Rows are points. Each copy is the shape, with its points in the same order, turned, moved and blurred by noise. Some copies are also mirrored. Which?

Shape:
[[ 10 -16]
 [ -2   8]
 [ 32 -35]
 [ -9  12]
 [ -4  47]
 [ 10 -29]]
Copy 1 (6 x 2):
[[ 18 -24]
 [  0  -6]
 [ 47 -33]
 [-10  -3]
 [-16  28]
 [ 25 -34]]
Copy 1 is: only turned
Copy 2, 6 rows:
[[ 19  -2]
 [ -5   7]
 [ 46  -2]
 [-16   8]
 [-30  37]
 [ 30 -14]]
Copy 2 is: only turned
Copy 3, 6 rows:
[[ 23  -6]
 [ -4  -7]
 [ 49 -11]
 [-12  -3]
 [-38 -28]
 [ 34   5]]
Copy 3 is: mirrored
Copy 4:
[[ -2   2]
 [ 22  -3]
 [-27  16]
 [ 28  -9]
 [ 60   6]
 [-21   4]]
Copy 4 is: mirrored

Shape:
[[-25 -14 -20]
 [ 41 -27  16]
 [ 36   3  -8]
 [ 15   6   3]
 [-35  -2   4]
 [ 35   1 -20]
 [-33   9 -56]
 [ 18  -3 -23]
 [ 30  -4   5]]
Copy 1 (9 x 3):
[[-23 -15  10]
 [ 30 -31 -45]
 [ 42 -20  -9]
 [ 23  -4 -12]
 [-24  13   0]
 [ 38 -28   0]
 [-14 -13  56]
 [ 20 -25   7]
 [ 34 -15 -21]]
Copy 1 is: mirrored
Copy 2, 9 rows:
[[-25  18  13]
 [  6 -24 -42]
 [ 24   9 -28]
 [ 18  -1  -8]
 [-14   1  32]
 [ 20  18 -32]
 [-16  60  22]
 [  5  21 -21]
 [ 18  -7 -25]]
Copy 2 is: only turned

Shape:
[[-14  24  48]
 [-13  16 -20]
 [-13 -32  39]
 [ 15  30  28]
 [ 18  -3 -24]
 [-30 -11  21]
 [ 16 -18  -5]
 [-12  17 -17]]
Copy 1:
[[-45  27  26]
 [ -1 -12  -7]
 [-21  60 -12]
 [-15  15  41]
 [ 31   6  -1]
 [-29  29 -17]
 [ 23  28  -3]
 [  0 -11  -4]]
Copy 1 is: mirrored
Copy 2:
[[-16  38   5]
 [-28 -23 -17]
 [-16   8  51]
 [ 10  19 -14]
 [  1 -41  -5]
 [-35   4  28]
 [  5 -32  21]
 [-26 -25 -17]]
Copy 2 is: only turned
Copy 3 (8 x 3):
[[ 31  11  33]
 [-27  19  -9]
 [ 22 -37   2]
 [ 35  34   5]
 [ -4  15 -40]
 [ -4 -20  17]
 [ 12 -12 -39]
 [-20  22  -9]]
Copy 3 is: only turned

Shape:
[[ 16  18 -16 -26]
 [ -8 -46  36 -11]
 [ 35  17   5  -4]
 [  9 -22   7   5]
 [ 19  -1 -30 -10]
 [ 12  19 -24  22]
 [ 14   6  -1 -35]
 [-34 -45  44   5]
 [ -4 -15   0  27]
 [ 31   1 -22  -7]]
Copy 1 (10 x 4):
[[-14  -4 -28 -38]
 [ 51 -34 -17   9]
 [ -1  26 -39 -19]
 [ 11 -13 -21  12]
 [-23 -11 -25 -11]
 [-28  15  -7  -3]
 [  4 -14 -33 -36]
 [ 60 -37   7  23]
 [  6  -2   4  19]
 [-23  -1 -45 -10]]
Copy 1 is: only turned
Copy 2, 10 rows:
[[ -4 -22 -11 -41]
 [ 13 -18  14  41]
 [  4   1 -30 -26]
 [-12 -10 -10  13]
 [-25 -29 -21 -26]
 [-40   7 -20 -28]
 [ 11 -27  -3 -28]
 [  2  -1  36  51]
 [-33   5  -5  14]
 [-18 -23 -31 -24]]
Copy 2 is: only turned

Shape (12 x 6):
[[ 19   6  -4   2 -32 -15]
 [-20  -6  16 -21 -28 -30]
 [ -3   6  25 -32 -32   0]
 [  3  13 -16  -7 -29   3]
 [ 11 -26  45  28  34  35]
 [ -7   7  -6  14 -14  13]
 [ 22 -42   4  16  27  20]
 [ 13 -22  -6  46  26  -3]
 [  4   9  16  -1  28  36]
 [ 11  41  34  16  24  30]
 [ -4  14 -16   0  -7 -15]
 [ 18   1 -15 -14  -8 -14]]
Copy 1:
[[ 23   5  22 -23  -8   1]
 [ -3  32   5 -43  12 -11]
 [  2  25   9 -47   9  26]
 [ 22   3   1 -33 -20   9]
 [ -1  13 -17  49  35  42]
 [ 18  13 -14  -6 -17  12]
 [ 24 -16 -19  28  38  17]
 [ 17  -9  -7  44  10 -12]
 [-10  -8 -25  11   3  46]
 [-24   0   2  22 -22  55]
 [  2  -6  -2 -19 -15  -7]
 [ 12 -21   9 -26   3  -1]]
Copy 1 is: mirrored
Copy 2:
[[ 21  -2 -10  15   6   3]
 [  8  -9  27  17 -15 -22]
 [ -1 -32  15  34   0  -2]
 [ 12  -3 -16  32 -15   8]
 [-60 -29 -35 -32  13  -6]
 [  2 -10 -30  10 -23   2]
 [-47  10 -43  -8  17 -18]
 [-19  20 -44 -36   1  -5]
 [-51 -17 -25   3 -12  22]
 [-28 -40 -24 -14 -14  48]
 [  6  12  -4  11 -23  11]
 [  3  17  -3  20   3   9]]
Copy 2 is: mirrored

Shape, 11 rows:
[[-24   1  11  -3 -11  -1]
 [-14   9   9   7  23  -7]
 [  6  11  -2 -15  13  -6]
 [  7 -18 -24  -4   6   5]
 [  4 -22 -19  -6 -23   5]
 [ -2  10   7 -11  28  14]
 [  3   8   9  -8 -13   9]
 [  7 -21  12   7  -1  14]
 [  4  10  12  -7  -9  14]
 [-20   0  -2  -5 -23 -60]
 [  5   9 -19   4 -14   2]]
Copy 1:
[[ -5   1  20   6 -15   1]
 [ 23   7  10  25 -10   0]
 [ 11  -1   6  15  21   0]
 [ -2   2 -15  -9   7 -14]
 [-25 -13  -5 -14   3 -10]
 [ 29  11   1   5   8  14]
 [-11  -9   8   6   5  19]
 [  5 -24  -3  -7 -11  11]
 [ -4  -6   4   3   3  25]
 [-24  -8  26  41  -5 -42]
 [-19  10 -11  11   2   3]]
Copy 1 is: mirrored
Copy 2:
[[-22  -4   3  17   2  15]
 [  6  12  18   0  10  24]
 [  3   4  15 -14  -8   3]
 [ 20 -24  -4  -6   1  -4]
 [  4 -28 -15  11  -2 -16]
 [ -1   4  17 -23  14  10]
 [-16   5   4  -1   0  -6]
 [  5  -7   6  11  26 -12]
 [-16   8   1  -5   6  -9]
 [  0  -6  19  42 -46  18]
 [  3   2 -19   3 -10  -2]]
Copy 2 is: mirrored

Shape (14 x 8):
[[ 11 -15 -14  -9  -8   5  22 -17]
 [ 12 -18   2   2   7   4  34  -6]
 [-18 -14 -12 -14 -12  -7  20   1]
 [ 13  -5   3  12  -3   8   6   3]
 [  9   2  -8  -7  -5  -5   9  -4]
 [ 14  35   4  -9   4   6  -4  11]
 [ 14 -13 -24 -13 -11 -10  40   6]
 [ -4  14   3 -12  -9 -26   2   4]
 [ -7   4  -7  -6  27  -8   4  -7]
 [ 11 -14   4 -12  -7   3 -12   3]
 [ 14 -15   1  -6   6   5  10   0]
 [  6 -14   0  23   4  -5 -12  10]
 [-13  -8 -19   0  -8   4  12 -60]
 [ -7  -8   3   5  -5 -35   5  11]]
Copy 1, 14 rows:
[[ -5 -13  18  30   3   3  10  14]
 [  2  -2   8  32   4  24   0  14]
 [  0 -15  23   9 -25  11   7   8]
 [  5  -3 -14  16   0   4   1   8]
 [  4  -7   8  10   2   0  13   0]
 [  3   1 -16 -18  15   4  26  -2]
 [  8 -27  20  31  -4  23  21  -2]
 [ 11   7  11  -5 -13   0  20 -14]
 [ -5   1  17  -7  11   9 -10  -7]
 [ 21  -6   3   4  -1 -13   3  17]
 [ 14  -5   5  15   7   7  -1  15]
 [ 16  -4 -15  11  -5  -5 -19  -5]
 [-43   2  32  29  -2 -23   0  11]
 [ 21   5  10   9 -24   5  -2 -19]]
Copy 1 is: mirrored
Copy 2, 14 rows:
[[-10   5 -10 -10   1   9  22  23]
 [ -3  -3   6  10  10   6  29  23]
 [-24   8   1  -1   2  -8  -2  25]
 [  0  -8   8  -2   2   0  19  -5]
 [ -2  -9  -5 -10  -6  -3   6  13]
 [ 14 -33  16 -21 -16  -3  -7  -1]
 [-17  -1   1   0  -8 -15  29  42]
 [  4 -12  -5 -10   0 -22 -15  11]
 [  8 -11  -4  16 -11  12 -12  16]
 [-22 -19 -11  -9   3   0   6  -8]
 [-11 -11  -3   4   2   4  17  11]
 [  0  -3   0  15   0  -9   9 -21]
 [  9  35 -23 -18   3  33  -1  25]
 [ -1   0  -8  12   6 -31  -6   6]]
Copy 2 is: only turned
Copy 3, 14 rows:
[[-13  -7  -2 -20 -14  12 -14  -4]
 [-18 -22  -2 -13  -3   3  -5 -26]
 [ -6   2 -17 -31  -4  14  15  -5]
 [ -6  -1  -2  10  -6  -3   1 -10]
 [  6   4   0 -11   1   0  -6  -6]
 [ 12  26  19   6  18  -5  -6 -11]
 [  5  -8 -18 -30  -9  15 -15 -30]
 [ 16  12  -7 -21  18 -17   6  -2]
 [  2   2  26 -21  -3  -5  16 -12]
 [  7  -6  -2   3   5   9   5  14]
 [  1 -14   4  -3   0   8   2  -7]
 [ 11  -9  -2  14 -16 -13  18  -3]
 [-37   3  12 -41 -32  -3  -5  18]
 [ 14  -6 -17 -20  -2 -19  22  -8]]
Copy 3 is: mirrored
Copy 4:
[[-11  -2  -9 -28  23  25  -4  -2]
 [ -8 -17   3 -16  35  12  19   1]
 [-24 -13  -2 -19   4  -3  -6  12]
 [  4  -9   5   3  15  19  10   1]
 [ -1   3  -4 -10  11  10  -6   1]
 [ 37  10  -7  -3   5  -6   4   5]
 [ -9 -16 -12 -28  36  10 -12  24]
 [  1  12  11  -4   8 -10 -16  14]
 [ -9  15 -14   3  19 -14  10  -5]
 [  0  -8   4   4   3  11 -20 -16]
 [ -4 -10  -3  -6  21  10   2 -11]
 [ -8  -5   1  26  12  19   1   0]
 [-36  32  -7 -37   1  27  13  -4]
 [-15   6  15   9  20  -4 -17  14]]
Copy 4 is: mirrored

Shape, 14 rows:
[[  6  32   1  -6  10  -3  11   5 -22]
 [  0   0  -3  -2  -1  -2  -1  10  11]
 [-24  21  -6  -3 -23  -5   6   1   2]
 [ -1   1  -6  -8  13 -10  -4  10 -12]
 [  5   3   7  -6   8  26 -30 -60  11]
 [ -5   0  -5 -21   1  -5 -59   6 -10]
 [ -2  11  -4 -11  11  26   9  13   8]
 [  5   4  -9  -5 -13  -5   5   2  -1]
 [  5   3  -3 -28   9   4  -1  13  10]
 [  3  34  11 -10  11 -13   6  13   5]
 [ -2   0  10 -18  11 -12   9  -7   7]
 [ -7   1  -2  -4  14   4   9  11  11]
 [  5   7  39 -13   6  -2  11  13   9]
 [ -4  -1  -3 -16  12   7  -2 -17  -9]]
Copy 1, 14 rows:
[[ -1   5  -2  33  10 -13  16  10  -5]
 [  1   9   6 -10   2  -6   0  -3   3]
 [ 21   6  -4   0  17  -9   2  28  15]
 [ -8   9   5  -2   7  -4  24   0 -11]
 [ -8 -28 -29  -1  34   4 -34 -10 -41]
 [-10   0 -22 -32  30 -28  29  -7 -28]
 [  1   9   0   6 -20 -10 -12  11 -20]
 [ 15   9   3  -2  10  -9   5   1  -2]
 [ -3  26   1  -7   3  -6  -3   1 -21]
 [-13  19   5  22  13 -19   4  11   6]
 [-10  22   2   4  14  15  -4   1  -6]
 [-10   4   9  -3  -6  -3  -2  10  -5]
 [-21  29 -18  14  -2   1  -5  -7  12]
 [ -4  -1  -9   1  11  12   3   6 -26]]
Copy 1 is: only turned
Copy 2, 14 rows:
[[ 17   9  10 -12 -15   3 -13  26  -7]
 [  4  -7  11   4  -4 -11   6  -4   0]
 [-10 -15  23   5  -9   4  16  25  -6]
 [ 14  -4   6  -8 -15 -14  -4   7  15]
 [-29   8  10  33  30  12 -42   0  25]
 [  7 -19  21   3  19 -46 -20  21  30]
 [ 13  18   9  -5  12   3  13   0  -2]
 [ -1  -4   1  10 -10 -10   7  11  -6]
 [ 26   5   7  11   5  -9  10   0   9]
 [ 30  -2  26   1 -15   2  -8  10 -13]
 [ 16 -11   6  14 -12   9  -5  -3  15]
 [ 10   2  13  -3  -5   0  10 -11   7]
 [ 30 -24   3   0   6  15  -6  -9 -13]
 [  2   5   0   4   1   5  -8   9  24]]
Copy 2 is: only turned
Copy 3 (14 x 9):
[[-31  -4 -18  22 -14   7 -24  -6  -6]
 [  2  -5   2  11   7  -1   1   1   9]
 [ -7 -27 -10  -5   4  20   1   6  -9]
 [ -6   2   4  22 -15   9 -10   0   4]
 [ 28  43 -48  -5   1  -5  11  13 -13]
 [ 36  20 -12   2 -26  35   0 -10  19]
 [-15   8 -10  21  16   3  10 -19  -1]
 [-11  -2  -3   5   6   2  -6  14   9]
 [  1   3 -10  32  10  11   6  -5  18]
 [ -6 -22 -18  30   2  -2 -21  -6   4]
 [  5  -3 -16  32  -2 -11   0  14   2]
 [ -1  -2   1  23  10  -3   2  -7  -5]
 [ -3 -23 -22  26  -4 -25   0 -11  19]
 [ -3  15 -18  18 -10   2  11  10  -9]]
Copy 3 is: mirrored
Copy 4, 14 rows:
[[  4   3   3   1 -24  -8   4  11 -35]
 [  5   1   6  -2  12  -4   6   3  -1]
 [  3  14  26 -10 -14 -17  20   5   4]
 [  4 -11  -6   0   1 -13   9  -6 -17]
 [ 17  -5  10  25 -30  28 -25 -33  26]
 [  9 -10  11  23   9   1  30 -48 -15]
 [  3  -1  -4  13  -3  11  15  24  -2]
 [  0  -5  20  -5   1 -10   1   4  -7]
 [ 15  -9   2  22  10  -6   9  12  -7]
 [ 22  20   3   5  -6 -11   5  13 -26]
 [ 17  -1  -3  11  -2 -22  -9   3   1]
 [  8   0 -11   0   5  -3   8  14   2]
 [  0  26  -7  27   7 -18 -10  14 -11]
 [  6 -15  -2  12 -17  -5  -1  -6   2]]
Copy 4 is: only turned

Shape (14 x 9):
[[ 12 -23  -3   7  -8   1 -32  10  11]
 [ 21 -11   9  -2  27  -7  -3  -1  -8]
 [  4  19  25   4 -23 -12 -11 -10  17]
 [ -3 -22   7 -16  16 -20   9 -21  -9]
 [-32   9  12 -10  25 -16  -9 -21  31]
 [ -2  23 -24 -17 -15  -4 -25   3   9]
 [ -7  24   8  16 -22  24 -33 -29 -13]
 [ 22  26  -7 -19 -13  18 -11   2  15]
 [ 22   1 -29   5 -10 -10  16  14   5]
 [ 12 -13 -14 -25 -23   6   9  11 -20]
 [ 22  29  19 -33   9  16 -22 -26 -16]
 [-15  19 -18   8  20 -10  -1  16   9]
 [-31 -16 -20 -29 -15  -8   7 -30  31]
 [  3 -18  22  17  11   6  13  12  21]]
Copy 1:
[[ -6   9   9 -34  18  -1  -7  13   9]
 [  5  -7   7  -5  16  33   0  14 -17]
 [-14  29  25   3 -15  12  -3  -3  14]
 [ -3 -12  26  -3  14  26  34 -10 -13]
 [-45  -6  19 -14 -23  23  13 -15 -20]
 [-15  23 -20 -12  -6 -13  16  -3   1]
 [ -9  14  18  19  -1 -40 -15  -5  -7]
 [  7  36 -14  -6 -17  -3   5  12 -15]
 [ 23  -2 -15 -13 -10   9  20  17  19]
 [ 20  17   4  -6  15  -7  46  20   1]
 [  1  30  -1  23   9   5   2 -10 -47]
 [-26 -14 -17  -6 -20  11  14  16   3]
 [-14   2  21 -38 -22  -5  52 -21  -9]
 [ -1  -9  36 -20 -15  28  -2  33   1]]
Copy 1 is: only turned
Copy 2 (14 x 9):
[[  6 -13 -22  32  -8  -6  17  -2   5]
 [ -1 -26  -7  -1   6   4  15 -29 -19]
 [-23   1  -2  16 -26  18 -16  -5   3]
 [ -7  -7  -4  -6  13  16  15  -2 -39]
 [ 15 -12  10  14  -8  20 -31   9 -38]
 [ -1 -20 -26  -4 -19  -4 -17  24   9]
 [  1   6  17  -5 -49 -12   5   9  13]
 [-23 -24 -23  -1 -28 -23 -18  -3   1]
 [ -8   1 -46 -10  10  -9  -8 -15   3]
 [-29  -6 -26 -11  14 -23  15  10  -2]
 [-27 -41  11 -22 -41  -8   6   0 -16]
 [ 21 -16 -12  -7  12   1 -31  -6  -1]
 [ -4  16 -23  12  -3  -3 -18  40 -49]
 [ -4   1   1  29  13  -6  -8 -34 -14]]
Copy 2 is: mirrored
Copy 3 (14 x 9):
[[ 10   0  17 -25   0  13 -13  -6   7]
 [  2   1 -18  -9  -1  28   1 -24 -14]
 [ 16  16  29  29   6  16   0 -12  -1]
 [ 14 -28 -20  14  -5  25   8 -25  -7]
 [  0 -18   2  37  18   5 -19 -53 -13]
 [-14   3  18  23  -1  32 -24  -6  29]
 [ 12  20  20  23 -35   7 -36   3  -6]
 [-18  16   9  21  11  37 -15  12   0]
 [-30  -5  -3   3  -7  22  25   2  13]
 [  3 -12 -16   5  -6  30   5  26  22]
 [ 17  17 -14  29 -13  60 -33  -5 -15]
 [-32   8 -11  11   5   5  -8 -30  15]
 [ -5 -55  15  38  12   9 -13  -6   4]
 [  2   1  -8  -4  19 -10  12 -11 -20]]
Copy 3 is: mirrored

Shape (14 x 11):
[[-13   6 -10   7 -20  -1   5   4  -1  -3   9]
 [ -4   1  -3   0   1 -11   4   9  40  -1  -4]
 [ -9 -41  23  13   2  -3  -6   5   3   0  -7]
 [ -2  13  -9   8   7   2  11  10  -4 -20  -3]
 [  3   5  21  35   5   1 -21 -12  -5   5   2]
 [  7   2  24   2   0   7  -2  17  -6   8  -7]
 [ -8   9  24  20 -15  -5 -19  11   6 -32  -4]
 [  4  -5 -60  -6  -9   0   3  18   2   6  -5]
 [ 31  15 -15  -1  -4   3 -26 -48  17   0  11]
 [-18  10  15  -7  11  -7  -9  13  -3   1   0]
 [  0   5  16  -4   6   8  -5  16   5  -5  24]
 [ 17 -13  21  -9   6 -43   7  15  24  -4  23]
 [-13  14  22   4  -3   7   1   4  -1  -7  -4]
 [-15  16  17  -4   0   6  -4   6  -2  -1  -7]]
Copy 1:
[[-13  -5 -17 -10   9  16 -17  20   0   3  -8]
 [-11  -4 -14  22 -12  -8 -15   6  -4 -20  -8]
 [ 27   9  13   2   2  14  -6  17 -23 -23   2]
 [-19  -5  -3 -15  13  -2 -11  -4  -9  -1 -15]
 [  5  17  18  -4   4  31 -23 -11   9  -6   3]
 [  5 -11  19   5  21   1 -12   5   6  -7   4]
 [  2  -8   3 -26   3  10 -39  -2   3 -30  -6]
 [-13  -7 -51  16  27   1  -3   3 -24  22  -7]
 [ 13  20 -29   2 -21   9  -8 -27  39  20  -5]
 [-15  -3   8  -8   8  -1 -13   9   0 -11  22]
 [ -9  11   3  -4  21  -6  -7  15  19 -19   0]
 [  7  22   6  15  -8 -36 -34  30   2 -11  -4]
 [-11 -12  12 -13   5   9 -10   8  10 -12   1]
 [-13 -16  10 -10   7   5  -8   4   8 -10  11]]
Copy 1 is: only turned
Copy 2:
[[-13  15  -6  19  12   1  10   7   4  -1   9]
 [ 14   6  -4 -10  23  14 -16  16  -1   3  14]
 [ 11  -6 -12  15 -22 -10 -25  14  -8 -19   4]
 [  5  -3   8   8   8  13  19  -6  -1 -11  15]
 [-13 -12  24  28 -14  18 -18  13   3  -7  -6]
 [-11  10   7  -5 -21   6  -8  -1  -7 -11   1]
 [  5  13  17  15 -11  16   7  38   0 -19  12]
 [  8   8 -23  20  17   5  14 -22  -4  36  34]
 [  2 -19   7  12   7  25   7  13  38  42 -25]
 [-15  -6   8  -7   1   2   5  14 -23  -9   4]
 [-19  -4  -2 -13  -7  10   4  10   9 -13  12]
 [  6  -4  13 -27   5 -28 -20  25  18  -1  20]
 [-10   9   7   3  -3  13   9  10  -8 -19  -7]
 [ -9   6   3  -1  -1  14  10   8 -16 -11  -8]]
Copy 2 is: mirrored
Copy 3:
[[ -4   3 -18   1  -7  -5 -14   6  10   2  20]
 [  1   7  13   8 -26   3 -30  -9  10   9  -7]
 [-21  -6  10  27 -11  -2  -3  32 -14  15 -11]
 [ -6  -5 -17   0  10   5 -26  -5  -4   9   6]
 [ -4  -5  -7   5  -9  40  -2  29 -15  -6   5]
 [  1   4  10   6  10   4  -7  15 -12 -12  -4]
 [ -4 -32 -12  22 -11  11 -18   2 -11 -21   7]
 [ 27  24 -24  10   2 -15 -34   4  22  35  16]
 [ 30   2 -23 -17 -28  37  16  -3  13  21 -13]
 [ -1  -2  13  -1  -7   1 -10   2 -23   2  20]
 [  5 -18  14 -14   2  -3  -7  12  -1   1   9]
 [  0  -7  12 -17 -39 -20 -28  19 -18   2 -25]
 [-13  -5   5   1   1   8  -4  -3 -11 -13  12]
 [ -5   3   7   4   0   7  -3  -7 -12  -7  15]]
Copy 3 is: mirrored
